Each row is a point. The points of each table are mixes of a few directions, plus a little noise. How many directions does each table use, and how many do they share? Where both have some left over, give the other angles between the two spaces (their principal angles), to ten degrees, smallest first.
In the rows, zero is written as 128.

First:
[[120 192  85]
 [136  50 181]
 [123 176  95]
 [132  92 152]]
Second:
[[206  85 108]
 [125 130 129]
 [107 139 133]
 [144 119 124]
 [ 69 161 143]
 [211  82 107]
 [ 35 179 152]]
Directions: first 1, second 1, shared 0; angles 70

First (9 x 8):
[[184  94  83 132  88 180 140 111]
 [ 86 134 134 140 157 115 131 135]
 [118  56  35 184 138 223 180 111]
 [201 153 162  82  76 101  97 126]
 [ 77 131 130 146 164 120 135 137]
 [ 42 182 198 117 188  42 105 153]
 [ 90 112 108 152 156 145 144 129]
 [125 123 120 134 132 134 131 127]
 [231 165 179  62  54  90  83 125]]
Second (9 x 8):
[[121 125 124 133 133 131 131 128]
 [ 26  90  76 195 202 168 173 132]
 [231 166 180  61  53  88  83 124]
 [243 171 186  53  44  83  78 124]
 [ 70 106  98 166 170 151 153 130]
 [184 149 156  92  88 106 104 126]
 [ 94 115 111 150 153 141 143 129]
 [ 75 108 101 162 166 149 151 130]
 [109 121 118 140 142 135 136 129]]
Directions: first 2, second 1, shared 1

First (9 x 12):
[[138 118 161 148 136 118 123 121 144  95  98 116]
 [170  85 184 141 142  81 129  37 208  23 103 144]
 [106 139 207  83  69  90 101 121 127 117 184  75]
 [ 86 161 112 115 115 170 114 210  65 198 134 126]
 [119 145  24 111 143 165 151 149  99 202 163 177]
 [123 142  64 120 130 147 143 142 103 180 155 140]
 [118 120 210 112 115 115 100 124 147  79 115 138]
 [198  90 105 225 180  99 164  65 174  69  52  73]
 [ 96 153  87  98 124 168 125 180  87 189 152 167]]
Second (10 x 12):
[[164 125 181 196 165 171  71 141  38 144 118  86]
 [145 154 145 153 119 198 163 164  95 180  50 118]
 [110  86 122 124 107 140 127  46 175  84 146 132]
 [ 63  82  74  98 127 200  98  71 147 109 174 224]
 [ 82  95 113 108 122  82  91  94 165  74 189 126]
 [121 150 114  98  91 120 188 143 167 148  94 124]
 [132 143 134 148 166 140  87 186  65 153 132 140]
 [127 147 139 101 100  43 132 144 142 124 172  68]
 [166 146  85  71 108 139 208  82 177 156 131 206]
 [169 152 174 182 176  45 112 209 106 106  73  59]]
Directions: first 4, second 6, shared 3; angles 70

First, 9 rows:
[[126 117 124 130 138 137 139 137 136 132 129 134 120 115 132 143 122 129]
 [133 153 136 124 106 109 103 109 110 120 126 114 146 157 119  94 142 125]
 [114  62 107 139 187 177 194 178 175 149 132 164  80  52 151 216  92 137]
 [138 174 142 120  87  93  82  93  95 113 125 103 162 182 112  66 153 122]
 [137 171 142 121  90  96  85  95  97 114 125 104 159 178 113  70 152 122]
 [135 162 139 122  98 103  94 102 104 117 126 110 153 167 116  83 147 124]
 [128 130 129 128 126 127 126 127 127 127 128 127 129 130 127 126 129 128]
 [108  37 100 143 208 196 218 197 192 157 134 177  62  23 160 249  78 140]
 [132 145 133 125 113 115 111 115 116 122 127 119 140 148 122 105 137 126]]
Second (10 x 18):
[[104 108 107 119 115 113 125 120  79 125 141 132 109 117 146 113  89 132]
 [117 178  99 148 127 150 117 120 134 133 169 121 131  91 119  87  83 113]
 [124 154 127 129 133 129 118 128 109 111 141 142 153 129 121 141 113 169]
 [131 140 162 105  50 216 125 136 168 119 133 134 164 105  73 156 145  39]
 [129  89 134 102 122 126 128 134 136 142  89 118  99 124 142 126 165  85]
 [124 208 114 100 173 130  85 200 136 120 149 108 187  81 142  87 126 149]
 [107  55 124 117 114  73 146 145  60 126 140 124 110 153 172 124  91 148]
 [145 175 113 176 171 138 126  31 152 125  95 167  92 145  91 159 154 191]
 [152 134 161 139 103 177 139  96 180 124 104 145 135 147  79 178 175 103]
 [146  40 139 146 171  30 173 168 126 156 121  88  98 189 195 109 142 151]]
Directions: first 1, second 6, shared 0; angles 80

First, 8 rows:
[[107 118 135 107 106 129 156 128  92 136 115 132 156 148 132  96 129 101
  131 157 102 121 121 139 135 107 128 115 128 131 124 159]
 [119 109 111 114 145 113 129 129 101 133 133 129 108  84 166 117 118  98
   92 171 136 144 118 141 121 122 122 140 139 136 140 110]
 [110 107 118 113 134 119 141 132  97 142 119 132 122  94 156 114 125  96
   98 174 127 130 118 148 126 117 113 129 133 136 133 126]
 [ 77  87 129 157 128 143 153 141 134 184  71 148 124  78 116 145 164 130
   97 170 143  72 120 182 136 125  57  90 109 122 116 125]
 [ 91 111 141 107  99 124 158 126  84 128 127 145 174 178 143  78 130  96
  139 155 100 134 124 125 132  98 150 109 135 117 141 166]
 [205 188 131 128 130 142  96 122 176  96 147  91 111 145  81 170 113 176
  168  55 126 133 141  97 128 159 145 157 117 146  98 125]
 [182 174 136 160 136 141  88 122 201  98 151 112 112 159  81 175 128 193
  171  35 144 132 148  88 127 162 150 144 119 121 119 109]
 [132 129 122 138 144 115 105 123 140 107 160 135 116 138 149 129 119 134
  128 110 145 159 134 102 119 133 161 142 143 114 154 104]]
Second:
[[ 97 108 146 179 146 128 137 108 137 137 118 144 101 137 136 150 154 178
  109 144 161 112 103 176 133 140  82  82  97 126 122 122]
 [139 135 122 110 122 128 125 135 124 125 131 123 138 125 125 120 119 110
  135 122 117 134 137 111 127 124 145 144 139 129 130 130]
 [156 146 112  83 112 129 121 146 120 120 137 114 152 120 121 107 105  84
  145 114  99 143 150  86 124 117 169 169 156 130 133 134]
 [ 55  82 170 249 169 127 148  80 149 149 105 165  64 150 147 183 189 244
   83 166 206  89  69 240 139 158  20  19  54 123 114 112]
 [158 146 110  79 111 128 120 147 119 119 137 113 154 119 120 106 103  81
  146 113  97 144 152  83 123 117 171 172 158 130 133 134]
 [142 136 120 106 120 128 125 136 124 124 132 122 140 124 125 118 117 106
  136 121 114 136 139 107 127 122 147 148 141 129 130 131]
 [122 124 131 138 132 128 129 124 130 130 126 131 123 130 130 132 133 138
  124 131 135 124 123 137 129 130 119 119 122 128 127 127]
 [152 144 114  87 114 128 121 144 120 121 136 115 149 121 122 110 108  89
  143 115 102 141 148  91 124 118 164 164 153 130 133 133]
 [133 131 125 120 125 128 127 131 127 127 130 125 133 127 127 125 124 120
  131 126 123 130 132 120 127 127 135 135 133 128 129 129]]
Directions: first 4, second 1, shared 0; angles 40

First, 9 rows:
[[151 137 150 124 116 107 170 110 125 123 156 155 129 137 138 142 111 116
  130 138 132 124 142 119 152 124 127 122 133 137 113 123]
 [107 145  62 120 158 195  51 123 113 121  92  82 151 183  34  46  89 123
  169  88 111 114 137  83  78 148  97 100 118 128  87 104]
 [110 156 130 140  72 126 129 101 162 112 125 129  78 164 154  99 186 119
  118 134 132 160 133 125 116 114 148  90 148  97 108 140]
 [145 119 128 131 150 114 181 115 107 126 158 138 130 121 134 158 115 131
  128 129 125 115 141 111 146 113 114 148 130 139 131 134]
 [119 148 127 134 123 110 126 179 120 171 105 122 109  97 134 155 155 135
  128 127 146 128 121 136 127 128 114 135 104 124 161 164]
 [156 148 139 129 128 101 197 112 105 130 168 151 121 138 129 154 111 119
  139 129 133 116 156  98 153 116 108 127 126 139 118 135]
 [100  41 164 111 125 160  15 129 188  92  86 121 184  77 166 104 124 144
   80 157 110 151  61 230 112 159 207 152 154 125 146  73]
 [115 117 105 141 149 123 138 151 115 146 121 108 109 102 139 157 159 148
  118 120 129 128 118 129 122 115 115 154 120 124 163 159]
 [146 140 144 119 127 114 147 131 117 135 140 148 144 129 120 135  98 117
  141 132 135 116 141 120 144 136 120 124 121 141 119 121]]
Second, 8 rows:
[[ 87  75 117 127 136 171  26 138 163 108  79  93 152 104 134  94 146 149
  101 130 110 146  81 181  91 145 170 140 140 114 146 105]
 [161 151 137 141 126  78 249 107  97 135 188 155  91 135 157 187 143 124
  130 132 137 119 164  89 166  92 101 139 130 133 132 162]
 [139 149 152 123 116  99 142 164 121 161 122 146 127 107 136 155 124 120
  133 135 147 122 132 134 147 136 119 128 110 136 142 144]
 [117 103 160 117 110 133  63 152 162 130  93 134 156  94 148 119 125 129
  109 147 133 140  94 187 126 155 167 130 129 129 142 107]
 [142 143 140 122 118 124 146 113 126 123 142 144 134 149 119 119 105 112
  139 131 129 124 145 114 137 132 124 113 130 134 106 117]
 [143 171 103 136 140 114 182 137  90 154 144 125 103 148 100 144 124 124
  156 110 137 110 162  74 134 113  79 122 109 135 123 159]
 [ 93  84 120 127 135 161  46 142 157 117  85  99 145 100 138 106 149 148
  104 130 115 144  85 175  99 142 162 142 134 115 150 113]
 [142 147  97 131 140 141 173  72 106  99 167 126 117 189  95 106 110 117
  150 110 114 119 164  67 126 109 101 111 140 129  85 119]]
Directions: first 5, second 4, shared 4

First (9 x 32):
[[147 127 126 123 106 136 132 119 126 141 105 124  87 122 107 142 128 153
  127 145 114 140 133 149 124 134 152  96 120 127 158 122]
 [124 117 116 127 106 126 107 127 120 123 121 137  99 128 123 127 127 118
  142 135 106 106 109 143 122 170 122  80 125 133 146 135]
 [108 113 121 129 123 113 111 133 119 115 139 139 130 135 142 118 133  97
  140 121 114  97 105 118 125 160 104 104 130 140 122 142]
 [132 119 136 145 161 114 133 134 163  97 125 126 160  90 136 129 121 131
  137 114 136 172 153  95 140 120  93 164 135 117 138 111]
 [141 156 114 133 138 134 132 135 141 133 112 132 130 136 134 122 115 135
  130 119 151 134 140 121 111 110 134 183 127  99 133 115]
 [117 135 142 127 143 153 116 126 119 126 165 120 167 131 119 122 124 127
  112 129 144 126 123 156 148 118 129 128 137 136  83 131]
 [127 155 120 125 136 137 133 134 121 143 133 131 143 156 139 117 123 123
  120 119 154 111 127 127 115 102 141 177 129 114 105 128]
 [121 110 138 130 134 115 132 127 133 116 133 126 137 113 132 132 135 124
  130 126 118 139 131 113 138 131 113 116 130 140 130 130]
 [134 120 139 113 106 124 154 117 109 158 119 118  98 141 120 143 146 145
  114 143 115 127 130 131 127 106 163 103 118 147 137 136]]
Second, 9 rows:
[[124 122 131 126 118 141 114 124 117 128 140 126 121 127 115 129 128 130
  126 137 119 120 117 156 137 145 133  91 129 137 122 133]
 [119 152 126 127 161 100 170 144 136 140 126 132 171 162 175 116 136 110
  119  95 168 122 144  57 104  59 126 249 130 112 102 129]
 [131 121 129 129 120 134 117 124 127 124 126 127 115 118 114 132 126 135
  130 137 116 132 124 146 134 147 128  96 127 132 137 127]
 [133 123 128 130 123 129 122 126 133 123 121 127 117 117 120 132 126 136
  132 133 120 136 130 135 131 141 125 109 128 127 141 125]
 [131 137 124 131 144 109 152 136 142 129 113 131 141 133 150 124 131 125
  131 111 145 137 144  84 114  97 123 191 127 114 134 121]
 [126 121 130 126 118 140 113 123 119 127 137 126 120 124 115 130 127 131
  127 138 118 122 118 154 136 147 131  90 129 136 125 132]
 [136 120 128 131 120 130 119 124 134 120 118 127 110 111 115 134 124 139
  135 137 116 141 130 140 132 149 125 100 127 129 149 123]
 [117 135 131 122 130 135 128 129 112 136 147 126 145 148 134 121 131 117
  118 126 137 107 118 133 129 117 134 134 130 135  99 137]
 [135 120 127 131 118 134 117 124 131 121 123 127 112 113 113 135 125 137
  133 137 115 136 127 146 134 149 127  93 127 131 143 125]]
Directions: first 5, second 2, shared 2

First:
[[132 124 100  48 176  68 159 148 138 110  82 116 120 130 126  83  81  91
   61 114 105 249 144 168 138  94 152 153 151  81 141 130]
 [119  91 158 116 192  44 139 149 107 131  94  76 153 155 131  80 140 149
  113 182 133 171 171 138 116 136  93 136 103  80 148 144]
 [113 132 137 145 159 102 139 108 108 124 146 122 125 163 141  86  82 159
   89 107  59  75 136 134 144  97 127 111 172 137 145 174]
 [124 118 132 110 122 122 124 149 127 130 115 116 133 126 127 134 138 114
  142 131 145 163 129 130 116 132 123 138 115 108 130 125]
 [160 165  94 144  90 155 123 131 147 106 126 109 131 109 106 208 137 106
  141 113 187 108 122 111 137 133 149 118  87 147 115 118]
 [116 130 145 166  76 188  99 124 124 147 163 148 128 120 133 167 157 136
  188 117 140  62 102 103 116 146 117 119 123 157 118 126]
 [135 155 123 165 176  65 150 111 109  98 131  66 145 177 123 126  82 167
   75 120  95  54 161 124 159  97 124  97 130 133 152 191]
 [106  91 156 104  56 187  83 176 130 165 126 144 132  94 131 182 195  90
  238 130 196 178  95 112  78 168 104 156  87 106 111  93]
 [183 166  91 174 122 182 146  67 166 116 141 195 113  79 108 130 160 143
   92 180 165  85 125 112 162 165 158 114 118 193  92  44]
 [ 92 108 141 106 108 169 118 119 120 155 153 189 101 127 153  82 106 123
  139  85  59 135  92 142 118 112 132 140 197 136 129 133]]
Second:
[[106 132 168 148 166  99 124 104 105  84 132 103 141 153 123  92 160 165
   96 163  90  53 161 140 141 161 102 114 126 137 111 128]
 [135 152 118 124 125 132 127 149 143 164 136 125 100 114 138 147  70 101
  126 121 147 157 124 114 110 112 129 104  89 137 143 133]
 [ 71 186 106 112 214 152 104 132 144 133 129 101  81 118  96 140  60 146
  149 108 129 144 144  93 117 141 113  75  65 145 140 121]
 [154 133 102 117  93 144 133 153 148 176 131 145 111 107 141 159  83  88
  142 108 161 188 104 117 112  99 144 129 115 126 146 133]
 [ 90 150 180 153 139 132 168  64  69  46 100 110 154 208 139 107 203 213
  105 206  72  85 144 166 109 140  98 121 163 135  59 133]
 [119 152 148 139 162 104 116 135 130 131 143 106 109 124 130 116  93 124
  102 141 118  90 153 120 128 144 109  93  86 144 137 133]
 [191  69 126 130  19 129 160 130 119 139 119 168 171 132 160 136 187 100
  129 133 145 160  90 160 130  96 157 193 199 104 119 135]
 [157  51  76  99 105 133  92 156 164 150 134 165 158  70  96 124 166  85
  174  47 162 147 102 113 180 132 172 198 181  95 173 110]]
Directions: first 5, second 4, shared 0; angles 30, 70, 90, 90

First, 11 rows:
[[144 130 112 132 126 125 125 147 115 115 131 119 126 126 135 148 126 130
  129 138 141 136 122 109 122 119 132 115 133 151 109 135]
 [115 138 112 132 153 127 115 112 155 180 104  62  95  65 107 100 143  87
  157 160 157 175 114  82 149 128 164 114 194 126 120 123]
 [115 146 136 140 131 118 123 135  84 104 116 129 135 130 125 139 133 139
   87 139 119 119 133 151 130  99 127  96 111 126 165 131]
 [129 155 151 138 131 140 139 128  78 117 120 127 165 147 132 154 130 129
   88 129 139 138 138 133 115 111 140 115 122 139 138 121]
 [141  75 108 102 107 123 128 127 209 134 160 168  99 142 135 101 113 140
  193  95 105  95 122 133 130 175  95 180 111 114  93 136]
 [107 140 152 133 128 125 130 116 104 116 121 147 143 141 122 121 132 139
   93 122 107 109 140 167 129 116 120 120 102 106 171 123]
 [135 124 115 124 138 135 126 120 163 166 124  93 111  97 123 115 130 100
  166 138 153 160 116  86 134 145 148 140 173 135  95 124]
 [136 134 138 131 120 131 135 137 100 103 135 149 150 156 138 150 123 143
  105 120 123 116 134 143 116 120 120 125 103 137 131 129]
 [135 130 116 134 122 117 123 150 100  96 130 136 126 136 136 148 126 145
  110 135 123 115 126 136 125 109 119 105 109 141 133 138]
 [153  79 113 103 104 134 137 129 201 135 164 170 118 153 143 117 109 138
  190  90 117 104 124 122 119 180 100 189 113 128  76 132]
 [ 98 158 157 139 146 131 127 105  97 141 102 109 141 115 111 116 142 116
   90 140 126 139 137 147 137 107 146 106 136 106 176 116]]
Second (9 x 32):
[[145 151 117 118 155 112 103 132 126 126 113 172 144 112 122 117 113 131
  130 125  93 132 131 120 114 115 128 145 159 150 135 111]
 [122 120 131 133 116 135 139 126 129 128 134 110 123 134 129 132 134 127
  128 130 142 127 126 131 135 133 127 121 117 118 125 135]
 [116 114 136 135 111 138 146 126 129 130 137 100 118 138 133 136 139 126
  127 131 151 125 125 133 137 136 128 115 107 113 124 138]
 [177 190  99 100 203  86  58 140 122 125  87 249 170  82 111  94  84 138
  133 117  29 142 138 109  90  93 130 179 216 192 145  84]
 [136 137 124 125 140 122 118 130 127 128 122 146 134 121 125 123 122 130
  128 127 113 131 129 125 123 123 129 136 141 137 129 121]
 [133 135 125 125 136 123 121 129 128 127 124 141 133 123 126 124 124 129
  129 127 119 129 130 126 124 125 128 133 137 135 131 123]
 [106  97 141 142  91 150 162 122 130 129 148  67 107 151 136 145 151 122
  125 134 176 122 123 138 147 146 127 102  84  96 120 151]
 [121 120 133 132 117 134 138 126 129 129 134 112 122 135 130 133 135 126
  127 130 141 126 126 130 133 132 128 121 115 120 126 134]
 [100  90 145 144  83 154 170 120 131 131 151  57 102 156 139 147 155 122
  124 134 187 119 122 139 151 148 127  97  76  89 118 154]]
Directions: first 4, second 1, shared 0; angles 90

First:
[[121 161  66 152 172 106 176 215 148  97 180  61 100  86 183 210 161 141
  183 142 196  87 171 130 161 112 136 118 156 108 114 132]
 [123 138 131 127 144 116 156 140  98 105 113 160 140 156 146 164  85 123
  102 148  98 125 137 130 127  93 129 122   7  84 112 112]
 [108  95 149 148  24 118  32  82 115 158  63 142 156 133  93  50 135 116
   80  91  96 178 103 134 180 195  95 156 215 170 171 146]
 [145 118  52 173 196 122 182 227 182  98 171  68  97  49 199 160 157 170
  182  88 159 112 179 124 127  84 193 162 186 156 161  81]
 [122 179 130  87 146 129 204 106 108 130 145 109 151 143 123 165 106 130
  116 124 151 132 130 124  91  96 169 106  64 112 101 158]
 [142  84 176 125  94 146  58  87 131 149  80 165 137 140  83  44 138 129
  111 127  83 148  93 137 132 178  83 139 186 142 160 124]
 [112 130 121 127 128 131 113  96 123 137 178 168  96 158 139 168  95  84
  127 145 133 114 125 103  94  85 148 119  44 142  65 112]
 [137 141 162  96 151 138 145 109 111 127 129 151 130 160 106 140 118 121
  131 174 123 109 113 134 108 128  98  98  73  86 101 141]
 [141 105 167 114  96 146  87  89 136 153  91 128 144 125  82  52 154 140
  121 117 113 148  98 138 129 183  99 133 223 149 164 146]]
Second:
[[118 139 144 104  72 143  85  25 159 184 161 135 137 144  92  88 136  97
  108 103 163 168  96  82  68 142 161 129 185 192 104 165]
 [148 100 122 147 125 129 117 131 168 132 104 124 149 102 139  72 140 158
  114  86 110 170 131 112 108 130 157 165 185 155 184 107]
 [151  92 162 123 122 132 149 124 107 122  29 136 182 118 104  47 107 179
   80  73  55 176 123 159 134 132 151 158 138 130 208 111]
 [107 126  73 176 146 119 100 215 118  88 189 147  55 117 189 213 129  86
  171 188 127  53 155 132 190 120  74 129  60 106  86  84]
 [160 142 111 134 186 128 172 198 177 104 134  78 134  84 153 131 182 178
  174 152 162 112 147 132 127 153 106 123 202  85 172 133]
 [159 161 105 123 191 173 160 179 179 113 206 130  92  86 163 143 165 128
  190 189 129  72 126 112  97 154  82 130 125 104 136 112]
 [126 138 108 140 160 125 142 177 121 103 157 125 101 124 156 180 130 121
  154 164 136  86 147 135 147 117 104 118  86  96 105 115]
 [141 124 175  85 120 140 161  61 112 151  72 138 180 149  78  66  97 153
   83  84  99 179 105 132  76 117 176 129 118 141 153 145]
 [107 149 114 138 120 135 107 177  98 108 159 122  85 124 138 179 152  94
  167 192 133  60 129 156 201 176  40 108 115  99 100 139]
 [ 85 116 137 130  83  91 104  79  65 138 102 148 129 188 111 170  71  91
   83 104 137 146 130 136 149  75 169 107  50 139  62 134]
 [105 121 156 112  77  93 109  46 106 162  94 120 164 176  87 117  98 120
   81  79 163 184 122 116 110  95 190 111 139 158  95 162]]
Directions: first 6, second 6, shared 4; angles 30, 50
